Each row is a point. Each copy is the shape, with its points in the same order, stretched, turned, moved and blurred by noise. Some copies are also mirrored. Which?

Shape:
[[ 26  30]
 [ -7  48]
 [ 30  -8]
 [ -7   4]
 [-32  -3]
 [ -8  -5]]
Copy 1, 6 rows:
[[ 51  12]
 [ 41  49]
 [ 21 -18]
 [  4  19]
 [-22  27]
 [  0  14]]
Copy 1 is: only turned
Copy 2:
[[ 47  43]
 [ 13  63]
 [ 48  -2]
 [  8  14]
 [-20   7]
 [  7   3]]
Copy 2 is: only turned

Shape, 9 rows:
[[-59  23  41]
 [ 13   1 -25]
 [ 20  16  60]
 [ -6 -20  35]
 [ 31  -7  -3]
 [ 16   6 -19]
 [  1  23  -8]
 [-21 -15 -22]
 [  0  21 -25]]
Copy 1 (9 x 3):
[[ 27 -82  17]
 [ 19   9 -21]
 [ 21 -14  60]
 [-12 -23  25]
 [ 10  20   5]
 [ 22   8 -12]
 [ 38 -11  -7]
 [  0 -20 -29]
 [ 39 -10 -25]]
Copy 1 is: mirrored
Copy 2:
[[-43  48 -40]
 [ -3   0  35]
 [ 39   4 -49]
 [ -7 -11 -29]
 [ 17 -12  19]
 [  6   9  31]
 [  0  25  23]
 [-35   4  36]
 [  0  28  23]]
Copy 2 is: mirrored
Copy 3 (9 x 3):
[[-72  26  35]
 [ 26  19 -18]
 [  8  32  78]
 [ -2  -9  45]
 [ 39   9   8]
 [ 27  19  -9]
 [  6  40  -3]
 [ -7  -2 -23]
 [  8  34 -20]]
Copy 3 is: only turned

Shape:
[[-14   3   9  -8]
 [-33  13  -3 -15]
 [ -1  15  -5   0]
 [ 13  -1 -14  73]
 [ -2  13  -9 -10]
 [  4  18  -7  -5]
 [  4 -95  13  10]
 [ -5  14  18  -5]
 [ -6  12 -16   1]]
Copy 1, 9 rows:
[[-10   7  -4  -9]
 [-21  13 -27 -13]
 [  8  20  -9  -1]
 [ 16  33   4  75]
 [  9  14 -15  -8]
 [ 12  22 -10  -7]
 [ -2 -75  30  40]
 [ -6  20   6 -10]
 [  6  16 -21   2]]
Copy 1 is: only turned
Copy 2 (9 x 4):
[[ -8  -1  16 -34]
 [-19   1  11 -53]
 [ -6  19   6 -35]
 [-38  35 -14  40]
 [  5  17  -2 -38]
 [  3  23   6 -32]
 [  4 -73 -20  35]
 [ -4  13  29 -29]
 [-11  18  -7 -33]]
Copy 2 is: only turned
Copy 3:
[[-18   4  10  -1]
 [-44   8   0  -3]
 [-12   8  -9  11]
 [ -2 -35   4  64]
 [-15   5 -14   3]
 [ -6  10 -14   8]
 [ 18 -68  42 -28]
 [-12  17   9   7]
 [-17  -4 -14  11]]
Copy 3 is: only turned

Shape, 11 rows:
[[ 45 -41 -18   6   6  20]
 [-37  34  -3  47 -22 -24]
 [ 39 -33  20  33 -41  28]
 [-38  32 -20   2  22 -22]
 [-17  35  23 -30   4   7]
 [ 17 -31  14  10  29 -12]
 [-14   2   6 -21  22   7]
 [  2  21  44 -32  37  16]
 [-21   1 -13  -8  19  25]
 [ 63 -29 -17  38  23  36]
 [-12  38 -12 -11   3 -30]]
Copy 1, 11 rows:
[[ 23 -76 -26   5  -7   0]
 [-12  36   6  56 -17 -21]
 [-21 -75  13  30 -44  11]
 [ 14  39 -22  15  15 -22]
 [  9  14   6 -20   4  28]
 [  9 -43   4   5  28 -13]
 [  6  -6 -15 -16  22  11]
 [ 11   0  12 -27  33  42]
 [  2 -11 -34   7  14  17]
 [ 39 -81 -19  37  -8  17]
 [ 24  32  -8  -7 -10 -12]]
Copy 1 is: only turned
Copy 2:
[[ 53 -19 -36 -12  24  22]
 [-43  23   7  32 -17 -22]
 [ 56  -3 -33  16 -40  12]
 [-36  14  15  -8  33   6]
 [ -5  21  33 -33  -6  36]
 [ 37  24 -13 -19  28  -4]
 [  6  19   2 -30  20  34]
 [ 33  42  42 -41  20  42]
 [ -7  12  -2 -11  26  45]
 [ 64 -16 -21  22  39  23]
 [-25  -4  29 -25   7   3]]
Copy 2 is: mirrored
Copy 3, 11 rows:
[[ 42 -34 -26 -13  -8   7]
 [-40  42  37  40 -20 -11]
 [ 55 -15  31 -14 -32  29]
 [-64   8 -10  26   5 -21]
 [-56 -36  19  -7  -8   9]
 [ 19 -35   1  -5  21 -21]
 [-33 -27  -6 -12  12   3]
 [-34 -70  17  -7  23  13]
 [-31  -8 -19  -5  14  20]
 [ 61 -38 -23  24   4  23]
 [-57 -15   2  19 -23 -28]]
Copy 3 is: mirrored

Shape (13 x 8):
[[-52   3 -63  19  -6 -41 -10 -25]
 [-10  46   5 -31  30  14  36  18]
 [  1  30 -49 -26  -8  -1 -51   6]
 [  8   2   7   7  14  15  16  13]
 [ 21  11  30 -29   4  -4  29  45]
 [-25 -15  15  25  31 -40 -36 -16]
 [  0 -11 -44   1  -3  18 -21  16]
 [-27   3 -24  12  20  22  13   7]
 [-24   9  -6  33 -50  -2  31 -16]
 [-50  28   2 -15 -43 -22 -39   7]
 [  2  32  34 -15 -45 -33  15 -25]
 [ -9  43  26  32 -44 -20  -8  25]
 [-47 -27 -30  30  23 -44  40  52]]
Copy 1:
[[ -9 -12 -12  16  -9  25  37 -52]
 [ 30  45  18 -28  43  23  39  28]
 [ 54  -5  37 -29  13  30  11 -61]
 [ 22  15   0  -6  16   6   1  30]
 [ 39  36  35 -16   6 -14  12  44]
 [-35 -15  20  19  28 -17 -12 -19]
 [ 48 -15  12   5   2  38  -5  -9]
 [ 13   6  -4   2  32  37  18   7]
 [ -7  28 -38  -2 -39   6 -10  10]
 [ -8  41  44 -17 -27  27  -9 -42]
 [-11  37  -2 -53 -27 -27  -5   0]
 [  8  70   1  10 -11 -18 -28 -11]
 [  7   9   3  67 -19  14  55  33]]
Copy 1 is: mirrored
Copy 2, 13 rows:
[[  1   3 -49 -17 -28 -60   0 -59]
 [ -1   9 -37  36  -2  25   7  30]
 [ 43  24 -47 -10 -43   4 -46 -17]
 [ -1   7 -14  -5  22  15  -3  -6]
 [ 13 -15  -4   1  17  16 -13  51]
 [-38  -9  -9  -7   8 -34 -59 -36]
 [ 22  12 -43 -36  -6  14 -17 -29]
 [-15  18 -44 -11   8   7  10 -22]
 [  4  24  14 -18 -10 -28  45 -28]
 [  0  22 -10 -26 -62 -30 -29  14]
 [ 18  -7  42  22 -35 -22  -2   5]
 [ 12  50  21 -11  -4 -37 -14  24]
 [-27 -16 -59 -42  49 -62  11   6]]
Copy 2 is: mirrored

Shape:
[[ -4 -19 -16   2  21 -43  16 -30  11]
 [ 12  12  23 -21  16  -5  26 -36 -46]
 [  9  16   3 -13  14  56  15  56  31]
 [ 13   1 -20   8 -32 -44  17  -3  12]
 [  9  21  -9  -6  34  14 -40  53 -13]
 [ 14  23  18  17   0  -8   3 -23  16]
 [  9  52  -1  31   0 -30   5  -1  37]
 [ -9  28   9 -13  30  18 -10  54 -28]
 [ 50 -15   0   1 -27  -6 -47 -14 -61]
 [ -6   8  40  57  20 -16  -8 -45  33]
 [ 39   1   2 -35   8 -32  17 -47 -62]
 [-13   8  11 -15 -10 -76  -6   0  56]
 [ 13 -20  24  14  33   3  24  -9 -29]
 [ 32   2 -14 -41  43 -17   5 -13 -23]
 [-36   5 -30 -25  15  15 -36  35   4]]
Copy 1, 15 rows:
[[ 28  -7  -8  38   5 -20   2 -13  -4]
 [-12  13   0   1 -25 -21   6 -33 -47]
 [-17   8  25 -23  21  57  27  39  12]
 [ 23 -32 -30  29 -26   7  -6  14  -2]
 [-41   9  18   1  18  -8 -15  49   1]
 [  9 -16  17  26  -6  23 -20 -14 -12]
 [ 16  -8  21  48 -10  37 -39  26 -17]
 [-46  16  16   0   1  11  10  42 -11]
 [-36 -36 -14 -28 -50 -51 -46 -26  -3]
 [  0 -16  55  54   4  18 -21 -38   8]
 [  9  -3 -15 -10 -43 -44 -12 -29 -57]
 [ 26 -62  -6  61  21  11  -8  32 -40]
 [ -6  10  29   6 -26 -13  22 -26   0]
 [ 11   8   9 -13   0 -35  -5   6 -37]
 [-48   5 -24   8  47  -1 -13  30   6]]
Copy 1 is: mirrored
Copy 2 (15 x 9):
[[ 14  33 -29   3  13 -17   6 -34  40]
 [  3  20 -22 -25 -24  -3  48 -41 -17]
 [ 18 -65  63  -4  24  13  -2  33  -4]
 [-35  37  -2  -9 -18 -29   0  -5  38]
 [ -1 -22  29 -17  17  -3 -52   8 -54]
 [-12  -7  -1  25 -26 -14  10 -29  -5]
 [-43 -20   5  31  10 -25  -6 -28  -4]
 [ -7  -6  35 -19  33  18 -25  10 -52]
 [ 12  42 -20 -34 -89 -19 -17  -5 -38]
 [ 12   3   3  78 -12  -5  10 -55   5]
 [  0  48 -47 -57 -44 -23  33 -44 -28]
 [-38  28  39  -3  12 -10 -31 -59  52]
 [ 38  32   0  10   2  -3  39 -19 -16]
 [ 24   4 -25 -46  -2 -24   4 -31 -24]
 [  5 -15   7 -26  28  32 -56  21  10]]
Copy 2 is: mirrored

Shape (15 x 11):
[[-26 -22  11 -17 -14 -32   8  -5  12  -6 -16]
 [-21  -7  23  33  -4  -3 -36   1  14 -11  13]
 [-11   2 -48  32 -34  11 -15  28 -28 -48  12]
 [ 19   8   2  -8 -10   1  20  45  29  47  25]
 [-35 -31 -28  28  24  -8  -3  32 -12 -13  15]
 [ 17 -31 -28  18 -24  20 -25  -2 -52 -26  29]
 [  3  39  29 -43  28   6  24  32  58   3  18]
 [  0 -19 -81  12 -43 -11 -42   6 -43 -20  52]
 [ 37  35   2 -10  -7   6  20  49  46   6 -10]
 [ -4  52  -3 -21  10  -1   2   9  35  37  -2]
 [-15 -17  -7  24  26  -5  22 -31   9 -16   7]
 [-12 -17  13   5  58 -21 -18 -21  29   4 -59]
 [-12 -24 -22  21   2  -9  -8 -29  54   2 -14]
 [  5  55  12   0 -11   0  32  17  26  37 -12]
 [-22 -12 -46   3 -35  57 -16  21 -16  -9   3]]
Copy 1 (15 x 11):
[[ -5  -3  17 -14 -21 -39  13   4   8   0 -33]
 [-13 -29  -4  48 -18 -29 -15  16  -9  -8  10]
 [-35  37 -58  30 -46   8 -28  11  -2  -7   0]
 [ 26   6  -6 -13   9 -34  37  50  32  32  51]
 [-30  31  -3  18 -26 -22 -40  31  17  27  -1]
 [ -3  12 -38  17 -66  36 -38  21 -14  19   5]
 [ 28  19  32 -24  44 -35  27  18  47 -29  63]
 [-16   9 -70 -15 -74  -6 -54  20 -26  18  18]
 [ 31  21 -27  -1  38 -13  42  27  47 -10  41]
 [ -3  -7   0 -27  51 -32  43  15  -2  -4  51]
 [-11   5  16  12 -11 -11 -16 -37   6  30   6]
 [ -9 -37  18   6  53 -13 -10 -10   5   8 -33]
 [-24 -46 -13   1  -2 -26  -1 -27  21  26   6]
 [  2  15  -7   0  39 -27  71  12   2   7  34]
 [-64   8 -39 -10 -38  34  -4  39  16   8  19]]
Copy 1 is: mirrored
Copy 2:
[[-32   5 -11 -32  -2  -4  -8  12  30  -3  -7]
 [-44   0  29  17  -9  -4 -24  22 -19  -5  17]
 [  7 -10 -35  30 -14  18 -15  19 -64 -24 -14]
 [ 30  10  12  -2   2 -16  57  15  21   1  50]
 [-12  -2 -19   4  37  34  -8  53 -30  12  11]
 [ 24  10  -1  19 -24  55 -27  -7 -59  -6   6]
 [ -5  -4   2 -29  44 -42  32   4  32 -49  69]
 [ 55   5 -52  26 -46  31 -49  25 -63  12   9]
 [ 28 -18  11   4  16 -31  49   2  25 -39  15]
 [  8  -1  -1 -12  29 -64  16 -16  20   6  41]
 [-45   7 -26  22  37  24 -20 -18  14  -6  12]
 [-40 -30  33 -10  68  -4 -32  -4  45  20 -24]
 [-29 -33 -24  32   6  -6 -25  -4  36  14  11]
 [ -6  10   5   0  18 -58  51 -23  18  -8  20]
 [ 10 -46 -35  -2 -29  22   6 -12 -66   8  26]]
Copy 2 is: mirrored

Shape (18 x 12):
[[ -8 -11 -28   2 -23  -3 -40  25  -6   4  -9  -7]
 [ 23  -2 -29  15 -18   8 -28  -1  27 -15  41  -7]
 [ 31  26 -10 -14  16  -8  -9  32 -21  41  -8   5]
 [ 19   7  13  -1  27  34  32  14 -19 -20 -28 -28]
 [ 12  16  31  24 -15   6   9  -6  15 -24 -27 -41]
 [  2  13  58   9  27  37 -28   7 -39 -34   1 -30]
 [-34  51 -16 -37  27 -15 -47 -30 -30   3   5  -4]
 [-21  39   5 -38  19   1 -45 -30  -5   9   3 -14]
 [ 29  -5  35 -18   8   1  16  12 -13 -53 -20 -30]
 [-21 -54 -13 -14 -56  30   3  39  19  19  19  12]
 [ -6 -43 -18 -28 -54  51 -35 -15 -17  37  -1  -3]
 [ 50  -7  43   8  20 -21  12  12 -58 -32 -42   2]
 [-12 -10 -53  34 -36  29 -49   5  23  -5  -6  15]
 [ 36  -9 -39 -19 -61  31 -52  37   9   5  -5   6]
 [  5 -54 -44 -26 -18   9 -52  11   2  58   6 -19]
 [ 13   6 -32   6 -46   4 -13  -8  -1  29  35   1]
 [  4  26  27 -25  31  -7 -43 -16   2  24 -14  18]
 [  7  10  -4 -35  47  13 -26 -25 -21   3 -17  17]]
Copy 1:
[[-21 -13 -24  -5  -2 -31 -46  15  -6  23 -12   9]
 [ 31 -14 -26  13   2 -13 -17  -5  11  10  16  -4]
 [-17  20  -3 -64  11 -10  -6  23  13  26 -26   4]
 [-19  31 -21 -11  24  -4  32 -18  20 -25 -33   0]
 [ 10  33  -6  20 -13 -21  14 -27  13   3 -26 -11]
 [-39   7   2 -14   5 -48  48 -39  19 -17  -1  21]
 [-45  34   1 -48  17 -30 -40 -44 -13  22  35 -12]
 [-36  12   2 -39  -1 -17 -27 -45   3  15  27 -27]
 [ -1  22 -10  -4  17 -36  21 -21   6 -49 -39 -12]
 [-15 -45   5  22 -15  26 -37  37 -15 -13  -9  -4]
 [-34 -52 -14 -10 -23  39 -32 -19 -36  28 -20   3]
 [  2  22   5 -19  48 -50  30 -13  -5 -10 -74  18]
 [ -5 -23 -25  30  -1   4 -59   2   6  36  14  28]
 [  7 -28 -41 -22 -31  -2 -54  17  -7  11 -27  30]
 [-36 -59 -37 -32 -11   4 -45  10  -3  45 -16 -31]
 [ 17  -9 -19  -5 -15  10 -17  12 -23  41  16   4]
 [-21   5  20 -58   4 -19 -24 -31  20  19  -6 -12]
 [-27   9  -4 -57  36  -3 -21 -45  10  10  -8 -12]]
Copy 1 is: mirrored
Copy 2 (18 x 12):
[[ -4   5  25  27   5 -17 -17  21   2  29 -42  22]
 [  1  41  28  15 -11  -3  17  14  17 -12  -5  42]
 [ 62  36   7  -3  34 -17 -36  12 -17  23 -35   3]
 [  5  29  14 -13  25  13  -3  -7 -58 -16 -43 -23]
 [-18  46  19  13  -2  -2  -6 -22  -7 -25 -29 -41]
 [-43  71  58 -28  28 -11 -37  -9 -52  -2 -37 -11]
 [-30  64 -38 -42  24 -26 -36   3   8  42 -37  30]
 [-27  57 -12 -38  34 -19 -18  -6  22  24 -39  15]
 [-16  23  16 -16  12 -44 -14  -7 -56 -39 -30 -26]
 [ 10 -45  61  -6   2  15  13  53  21  25 -11  -4]
 [  2 -22  62 -27  -2  12  19  -3  13  53 -64  23]
 [ 15  28  26  -3   2 -56 -57 -36 -81 -17 -17 -13]
 [-11   9  29  39 -21  31 -23   8  33  16 -44  54]
 [ 32   3  55  12 -29  -6   0  43  19  -2 -76  34]
 [ 32 -23  39  18  49 -17  27   5  20  57 -51  47]
 [ 32  35  21  -2 -26   6  20  12  26  39 -16  15]
 [  4  37  12 -28  41 -19 -59 -23  16   4 -28  13]
 [  2  23  -7 -43  38 -11 -41 -23 -20   7 -34  46]]
Copy 2 is: mirrored

Shape (17 x 12):
[[ 38  17 -27 -21 -17  35 -20 -42  -2  -5  24  62]
 [ 49  45  16  35  33 -33  18   6 -17 -16 -38 -15]
 [-22 -11 -39 -24 -17  24  34   1  17  22  23  21]
 [ 35 -23   8 -15 -25 -42 -28  10  -4  11  -5  20]
 [ 38  21   1  26   7  27   6 -53  -7  -4  18  11]
 [-15  30 -21 -25  49   0  12   1  -1  15  25 -13]
 [ -5  -3 -43  41  -3  20  30   8 -18  10 -28  21]
 [-37   8  -9   3 -26 -17 -33  -3 -36  45 -52  57]
 [ 27 -30 -48   1   1 -19   9 -11  42  12   8  45]
 [ -7 -15   2  23  39  40  15 -34  19  46 -34 -18]
 [-17 -36 -17  15   2 -17  26  21  18 -28 -53 -18]
 [ 27  -7 -11   3  22 -10   1   9 -17  34  12 -19]
 [ -7  14   7  11  35  28 -47 -16  30  16 -53   9]
 [-14  15 -51  43 -29   4 -39   7  20  37  10 -16]
 [ 18  20   1  32  39   6 -44 -12   1 -17  -9  37]
 [-20   1  21  26  29 -30 -44  13  31  24 -29  57]
 [ 24  29  11 -29 -17   9 -10  30 -31  29  11 -12]]
Copy 1 (17 x 12):
[[ 37 -38  -2 -24  31  54   2   8 -18  23  70  23]
 [ 48  82  -5  -2  27 -13 -28  43  -4 -23 -21  12]
 [-33 -19   8 -22  13  28  20  -8   6   5  19  34]
 [ 39 -17 -16   6  11 -29  20  24  25  30  16  15]
 [ 25  32  -6  17  33  32  -8 -13 -23   1  37  12]
 [-31  19  15 -10  68 -10 -33 -12   4 -15  17   0]
 [ -8  11 -21  12  19  41  14  49 -13  -4 -20  28]
 [ 35 -71   2   2  24  11   0  41 -26  66 -41  12]
 [ -2   2 -31   0  31  15  23   8  34  21  29  57]
 [-18  29   7  49  49  48   0 -37  33  26 -32 -19]
 [  5  27 -41  12  14  -7  33  10  43 -41 -49  12]
 [-21  26  -1  22  43 -20  -3  20  10  18  16  -4]
 [ 49 -21 -19  29  46  37 -34  -9  39  21 -19 -27]
 [-25 -27 -60  14  -8  12 -35  12  -9  30  12   6]
 [ 46  -7 -15  37  59  18 -44  24   3   1  29  18]
 [ 44 -33  -7  45  39  -4 -31  13  25  31 -19  40]
 [ 11  -6  26 -26   5 -17 -20  31  -3  16  22 -28]]
Copy 1 is: only turned
Copy 2 (17 x 12):
[[ 14  38 -39 -42 -29  36 -61 -24 -17  13  51 -19]
 [-15  62  38  33  39  -1  46  22 -31   8  22   4]
 [  8  -6 -33 -13 -17 -11 -28 -34 -16 -32  -9 -27]
 [ -1 -20  20 -36  22 -28 -10  13  -5  -5  58 -13]
 [ -4  53   6  11 -29  26 -11 -35 -21  24  33   0]
 [-25  44  -8  33  20 -16 -19 -29  11 -15  -1 -43]
 [-11   1  -7  -5  -7   2   8  -1 -66   5 -30 -21]
 [-11 -16 -25 -53  -4 -52  -9  26 -22  61   0  -1]
 [-12 -24 -39  -5  21   1  -7 -35 -41 -32  40  -9]
 [-38   6  13  31  24   3  -3 -69 -22  35 -54  30]
 [-39 -32   6  -6  27  10  52  23 -16 -22 -32   8]
 [-17   8  39  19  29 -25 -15 -31 -23  -3  13 -45]
 [-40   2 -18  22  29  21 -28 -16   8  64 -21  33]
 [ 14 -43 -18  55 -14 -12  -9 -16 -12  49  22 -60]
 [-42  30 -14  20  -2  18 -32  11 -15  33  29  12]
 [-46 -17 -28  20  17 -44 -25  14  -6  29  21  51]
 [ 29  30  37  -7  11 -26 -48   4   6   7  20 -46]]
Copy 2 is: mirrored

Shape:
[[-50   4  33 -10 -18  22   7 -35 -27  37 -10  23]
 [-31 -20  28 -10 -47  16  19 -22   9   6 -13  26]
 [-30 -23  -3 -31   2 -12 -17  -7 -26 -14  24   6]
 [-14 -14 -18 -11   6  -4  13   8 -42  23  -8  30]
 [-22 -48  20 -41 -42  25 -19 -13 -34  11 -31  25]
 [ 17 -18  29  38  25 -20   8 -76 -12 -26 -60 -16]
 [ 44  21 -40   0  -5   7 -53   7  11 -17 -31 -18]
 [-25   3  -5 -11 -52  18   5 -22 -58 -14 -10  -5]
 [  7 -27  51  41  19 -35  -3 -36 -28   9 -31 -54]
 [ 48 -37 -39 -17  23  25 -31   1 -28  -9  27 -40]
 [ 45  16 -14  11  39  29 -30 -14   1 -14 -10  -4]
 [-28 -39  12  22 -29  17  -5  -2 -36   1   6  26]
 [-11 -19  45 -24 -17  12  -5   8 -51 -15   0  24]
 [ 27 -14 -37 -19  36  41 -13  38   8 -24 -15 -37]
 [  6 -22  39 -18 -31  -6  28 -23 -21  13  -9  19]]
Copy 1 (15 x 12):
[[-53  55  34  -3  15  15  -6 -14  -5  23   2  44]
 [-33  20  37 -11   1  25  -5 -37   0   9  -7  33]
 [ -1  47  18  13  -3  -2  47 -15  12  11  -8 -14]
 [ -6  41  -4  15 -18  -9  24   2  13  45 -16  17]
 [ -2  52  30 -25  -7  25  10 -35 -12  29 -49  18]
 [-34  23 -52 -14  89   8  35 -47  15   5 -16  22]
 [ 64  26 -49   5  29  16 -25  10  30 -19 -15 -49]
 [-26  74 -13  24 -15  34  -3 -32   8  -3 -24  20]
 [-56  21 -47 -20  65 -38  27 -42 -39  -7 -11  -3]
 [ 63  37 -44  14  23  11  33   3 -33   0  18 -41]
 [ 63  30 -35  14  55  16  -2  14  16 -19  18 -10]
 [-18  46  16  35   7  -3   7 -39 -13  19 -34  23]
 [ -1  60  19  -9 -17  -7  25 -21  -3   0 -30  44]
 [ 63  18 -39  16  27  30  31  59  -6 -33 -16 -35]
 [-13  22   9 -24 -18  -4  11 -46  -4  19   6  46]]
Copy 1 is: mirrored
Copy 2 (15 x 12):
[[-44  24  25   6 -18  40  42   5  -7 -20 -15  20]
 [-31   2  19  39 -26  16  51   3  20   1  -7  26]
 [-39  -9 -17 -22 -24   1  -8  -7  11  -5   2  33]
 [ -6   1 -14 -31  -1  -6  33  10 -18 -19  -9  22]
 [-26 -19  17  -4 -60  16  37  -6 -23   9 -19  41]
 [ 28 -46  19  25  20   5 -14 -49 -10 -56 -23 -16]
 [ 56   1  10  13 -34 -53 -43  11   0  -4 -22   2]
 [ -9 -30   4  -7 -69  12  28  30   2 -54 -16  17]
 [-12 -44   5   2  24  26 -15 -28 -15 -13 -35 -61]
 [ 40 -13 -66 -17 -26   5 -49   5 -17   4 -11  10]
 [ 51   5  -4  21   5 -15 -44  11 -18 -18  -2  16]
 [-38 -19 -17  13 -17   7  35  23 -11 -12 -27  39]
 [-33 -39  16  -7 -27  16  16  32 -26  -5  17  33]
 [ 66 -11 -12 -13  -4   0 -25  16  18  21 -15  28]
 [-18 -17   4  15 -21  14  37  -1 -19  -6  18  -5]]
Copy 2 is: only turned
Copy 3, 15 rows:
[[-37  19 -35   2 -29  42  25  29  19  51 -43   5]
 [ -6  16   8   8 -36  49   2  34  32  15 -44 -15]
 [-47 -38  -7  14 -23  -4  11   2  16  13   6 -12]
 [ -8 -20 -29  -3   0   2  29  13   3  11 -36  -1]
 [-17 -36 -28 -22 -45  34   7  46  36  37 -18 -26]
 [  7   6 -19 -35 -20  76 -25 -80  14   6 -43  18]
 [ 32  11 -36   7  18   2 -60  -2  -8   0  38  -4]
 [-22 -15 -44  25 -60  35  11  35 -15  14  -7 -21]
 [ -4 -16   0   2 -11  55 -31 -61 -13  48 -62  -1]
 [  2 -58   0  15  35  23  -1  -5 -19  20  61 -26]
 [ 13   7 -17 -14  39  34 -25 -17 -13  17  43  25]
 [-15 -31 -12  27 -23  46   5  37  14  22 -31  13]
 [-30 -34   0 -14 -43  18  16  34  -7  43  -8  11]
 [ -6 -20   8  -5  57  13 -45  18 -44 -14  29 -28]
 [  6  -6  17 -16 -40  36  29   6  15  37 -38 -12]]
Copy 3 is: only turned
